Every row gives one point. The ring and each string are closed loops that go straight from each point to the next, and from the last back to the first. Before rounding, they use only three directions, however many columns there are. How many times does the string pass through the ring? Passing back the other way cancels.

Ring:
array([[ 3.6,  4.3, -0.2, -0.6],
       [ 0.0,  3.7, -1.8,  4.0],
       [-3.1, -0.2, -2.9,  5.3],
       [-3.3, -3.1, -2.9,  1.2],
       [ 0.3, -2.9, -1.1, -1.1],
       [ 3.5,  1.2,  0.1, -1.4]])
String:
array([[-0.7, -0.8, -1.9, -1.4],
       [-2.4, -2.5, -2.7, -2.2],
       [-4.8, -5.0, -3.6, -0.7],
       [-4.4, -5.0, -3.1,  2.7],
       [-2.2, -4.1, -1.9,  4.6],
       [-1.3,  0.0, -2.2,  1.5],
       [-3.7,  0.2, -3.5,  1.3],
       [-5.5, -0.9, -4.3,  1.9],
       [-2.5,  0.6, -3.0,  0.5],
       [-1.8, -1.3, -2.2,  1.9],
       [-2.2, -5.0, -1.9,  3.9],
       [-2.6, -5.4, -2.2,  1.5],
       [-0.5, -3.2, -1.3,  2.4],
       [-0.2, -0.6, -1.6, -0.2],
       [ 0.4, -0.8, -1.4, -2.5],
       [ 1.7, -3.4, -0.5, -3.4],
       [ 2.1, -5.4,  0.1, -1.6],
       [ 0.9, -3.9, -0.6,  1.0],
       [ 0.0, -1.3, -1.3,  0.7]])
Times through: 2
String (16 x 4):
array([[ 0.3, -5.6, -0.7, -0.7],
       [ 2.4, -2.1, -0.3, -3.7],
       [ 4.3, -0.3,  0.5, -3.3],
       [ 4.9,  0.9,  0.9, -1.2],
       [ 1.7,  0.2, -0.5,  1.9],
       [ 1.7,  1.7, -0.8,  1.6],
       [ 2.5,  3.3, -0.5,  2.9],
       [ 1.7,  5.8, -1.1,  4.1],
       [-0.6,  6.7, -2.5,  3.6],
       [-1.3,  3.0, -2.5,  1.8],
       [-1.8, -1.2, -2.0,  5.1],
       [-3.9, -3.2, -2.9,  6.5],
       [-6.2, -2.3, -4.4,  3.0],
       [-4.7, -0.8, -4.0, -0.8],
       [-1.6, -0.9, -2.3,  0.3],
       [-0.8, -4.9, -1.2,  2.5]])
Times through: 2

Ring:
array([[ 0.3,  0.4, -0.5, -0.7, -3.9,  4.6,  0.0,  2.7,  3.7, -1.0, -0.6],
       [ 0.2,  1.7,  4.7, -2.2, -3.5, -0.2,  1.2,  2.1,  2.4,  1.3,  1.0],
       [-0.3,  1.9,  7.0, -1.8, -0.8, -4.1,  1.8,  0.9,  0.3,  3.9,  1.6],
       [-1.6,  0.3,  4.6,  0.9,  3.3, -4.9,  0.7,  0.1, -1.8,  6.4,  0.7],
       [-2.1, -1.1,  0.9,  3.0,  5.1, -3.1, -0.3,  0.0, -2.3,  6.4, -0.5],
       [-1.1, -1.8, -3.7,  4.2,  4.3,  1.5, -0.7,  0.0, -0.8,  3.1, -1.6],
       [ 0.6, -1.2, -5.6,  3.1,  0.3,  5.8, -0.4,  0.8,  2.0, -1.3, -1.9],
       [ 0.7, -0.6, -4.4,  1.3, -2.5,  6.9, -0.4,  2.0,  3.6, -2.3, -1.6]])
String:
array([[-1.5,  1.2,  5.6, -2.5, -3.2, -1.0,  0.2,  3.2,  2.0,  3.7,  0.9],
       [-0.5,  2.1,  7.2, -3.2, -3.6, -2.2,  1.3,  2.4,  2.0,  2.9,  1.5],
       [ 1.1,  3.2,  8.7, -4.0, -4.5, -3.0,  2.8,  1.5,  2.4,  1.2,  2.3],
       [ 1.9,  3.0,  6.9, -3.0, -3.7, -2.1,  3.1,  0.7,  2.3, -0.1,  2.0],
       [ 0.5,  1.2,  2.9, -0.6, -1.4, -0.2,  1.4,  0.9,  1.5,  1.1,  0.6],
       [-1.3,  0.3,  2.7, -0.3, -0.7, -0.3,  0.0,  2.0,  1.0,  3.5,  0.1],
       [-0.3,  0.3,  1.3,  0.4, -0.4,  0.5,  0.5,  1.2,  1.2,  1.9, -0.1],
       [ 2.4,  2.8,  5.1, -2.4, -3.8, -0.5,  3.0,  0.5,  2.7, -1.4,  1.6],
       [ 1.7,  2.2,  4.2, -2.1, -3.7,  0.2,  2.3,  1.1,  2.8, -0.8,  1.2],
       [ 0.1,  0.4,  1.1,  0.3, -0.8,  1.0,  0.7,  1.1,  1.5,  1.2, -0.1],
       [-1.7, -0.6, -0.3,  0.2, -1.6,  3.0, -1.2,  3.1,  2.1,  2.5, -0.9],
       [-1.3, -0.6, -1.3, -0.3, -3.5,  5.2, -1.4,  3.8,  3.4,  0.8, -1.2],
       [-1.5, -1.2, -3.5,  0.4, -3.5,  7.1, -2.0,  4.1,  3.8,  0.2, -1.8],
       [-0.8, -0.8, -2.6,  1.0, -1.7,  4.9, -1.0,  2.6,  2.6,  0.5, -1.4],
       [ 0.5,  0.4,  0.1,  0.5, -1.1,  1.9,  0.7,  1.0,  1.8,  0.2, -0.2],
       [ 1.9,  0.9, -0.7,  0.0, -2.9,  3.8,  1.4,  0.9,  3.2, -2.5, -0.2],
       [ 2.2,  0.2, -4.2,  0.8, -3.8,  7.5,  0.7,  1.4,  4.4, -4.6, -1.2],
       [ 1.2, -1.6, -9.0,  2.7, -3.1, 11.2, -1.2,  2.3,  4.8, -4.8, -2.8],
       [-1.1, -2.8, -8.8,  3.8, -0.3,  9.2, -2.6,  2.7,  2.8, -0.7, -3.2],
       [-0.7, -1.3, -3.9,  2.3,  0.1,  4.7, -1.0,  1.8,  1.8,  0.7, -1.7],
       [ 0.1, -0.2, -1.3,  1.3, -0.3,  2.7,  0.2,  1.1,  1.6,  0.5, -0.7],
       [ 2.1,  0.8, -1.2,  0.5, -2.2,  3.8,  1.5,  0.5,  2.9, -2.7, -0.3],
       [ 2.2, -0.1, -4.8,  1.3, -3.1,  7.5,  0.6,  1.1,  4.1, -4.6, -1.4],
       [ 2.2,  1.0, -0.8,  0.2, -2.6,  3.7,  1.6,  0.6,  3.1, -2.8, -0.2],
       [ 0.9,  0.3, -0.9,  0.6, -1.6,  3.2,  0.7,  1.1,  2.4, -0.9, -0.5],
       [-1.0, -1.1, -2.6,  1.7, -0.4,  4.0, -1.0,  2.1,  1.8,  1.3, -1.4],
       [-1.0, -0.9, -2.3,  1.4, -0.7,  3.9, -1.0,  2.3,  1.9,  1.4, -1.3],
       [ 1.3,  1.0,  0.9, -0.2, -2.1,  1.9,  1.4,  0.9,  2.4, -0.8,  0.1],
       [ 1.4,  1.2,  1.1, -0.8, -3.2,  2.6,  1.3,  1.3,  3.0, -1.4,  0.2],
       [ 1.8,  2.0,  2.4, -2.7, -6.4,  3.8,  1.6,  2.5,  4.7, -2.8,  0.6],
       [ 1.3,  2.0,  3.6, -2.8, -5.7,  2.3,  1.5,  2.4,  4.0, -1.4,  0.8],
       [ 1.5,  2.5,  5.0, -3.1, -5.3,  0.8,  2.1,  1.9,  3.6, -1.0,  1.3],
       [ 0.8,  2.6,  6.6, -3.7, -5.5, -0.4,  1.9,  2.4,  3.3,  0.3,  1.6]])
Times through: 1
String, 24 rows:
array([[-1.6, -0.4, -0.2, -0.5, -3.2,  4.0, -1.3,  3.8,  3.0,  1.8, -0.9],
       [-1.0,  0.1,  1.3, -0.3, -1.6,  1.5, -0.2,  2.4,  1.8,  2.3, -0.3],
       [ 0.2,  0.9,  2.4, -0.5, -1.5,  0.3,  1.0,  1.3,  1.6,  1.2,  0.3],
       [ 1.6,  2.9,  6.9, -3.0, -3.8, -2.0,  2.8,  0.9,  2.3,  0.2,  1.9],
       [ 0.6,  3.5, 10.8, -4.5, -4.0, -5.1,  3.0,  1.4,  1.7,  2.7,  2.8],
       [-0.5,  2.5,  9.3, -3.2, -2.2, -5.0,  1.9,  1.6,  0.7,  4.4,  2.2],
       [ 1.0,  3.2,  9.3, -3.4, -2.9, -4.7,  3.0,  0.7,  1.3,  2.3,  2.5],
       [ 1.2,  2.4,  6.2, -2.1, -2.3, -2.5,  2.5,  0.6,  1.5,  1.1,  1.7],
       [ 2.1,  3.7,  9.0, -3.8, -4.1, -3.6,  3.7,  0.5,  2.1,  0.3,  2.6],
       [ 0.9,  3.3,  9.3, -4.3, -4.8, -3.3,  2.7,  1.8,  2.4,  1.6,  2.4],
       [-1.4,  0.8,  4.3, -1.9, -2.8, -0.2,  0.0,  3.0,  2.0,  3.3,  0.5],
       [-1.2, -0.1,  0.9,  0.1, -1.1,  1.5, -0.5,  2.3,  1.6,  2.6, -0.4],
       [-1.4, -0.4, -0.1, -0.3, -2.6,  3.5, -1.1,  3.4,  2.7,  1.8, -0.8],
       [-1.2, -0.7, -1.2,  0.9, -0.9,  3.1, -0.9,  2.4,  1.8,  1.9, -1.0],
       [ 1.4,  0.9,  0.4, -0.3, -2.7,  2.8,  1.2,  1.2,  2.8, -1.4,  0.0],
       [ 2.4,  1.0, -1.6, -0.5, -4.7,  6.0,  1.3,  1.5,  4.5, -4.3, -0.4],
       [ 2.1,  0.3, -3.6,  0.3, -4.3,  7.4,  0.7,  1.7,  4.6, -4.5, -1.1],
       [ 2.0,  1.1,  0.2,  0.0, -2.4,  2.7,  1.7,  0.5,  2.7, -2.0,  0.1],
       [-0.9, -1.0, -2.2,  1.7,  0.1,  3.2, -0.8,  1.8,  1.4,  1.6, -1.2],
       [ 1.2,  0.5, -0.9,  0.5, -1.9,  3.4,  0.9,  1.0,  2.6, -1.4, -0.4],
       [ 2.8,  1.1, -1.9, -0.2, -4.4,  5.9,  1.6,  1.1,  4.4, -4.7, -0.4],
       [ 1.2, -0.4, -5.1,  0.4, -5.1,  9.4, -0.6,  3.0,  5.3, -4.2, -1.8],
       [-1.5, -1.8, -5.8,  1.0, -4.1,  9.5, -2.7,  4.6,  4.6, -0.8, -2.5],
       [-1.3, -0.9, -1.9,  0.4, -2.4,  4.9, -1.4,  3.3,  2.9,  1.1, -1.3]])
Times through: 2
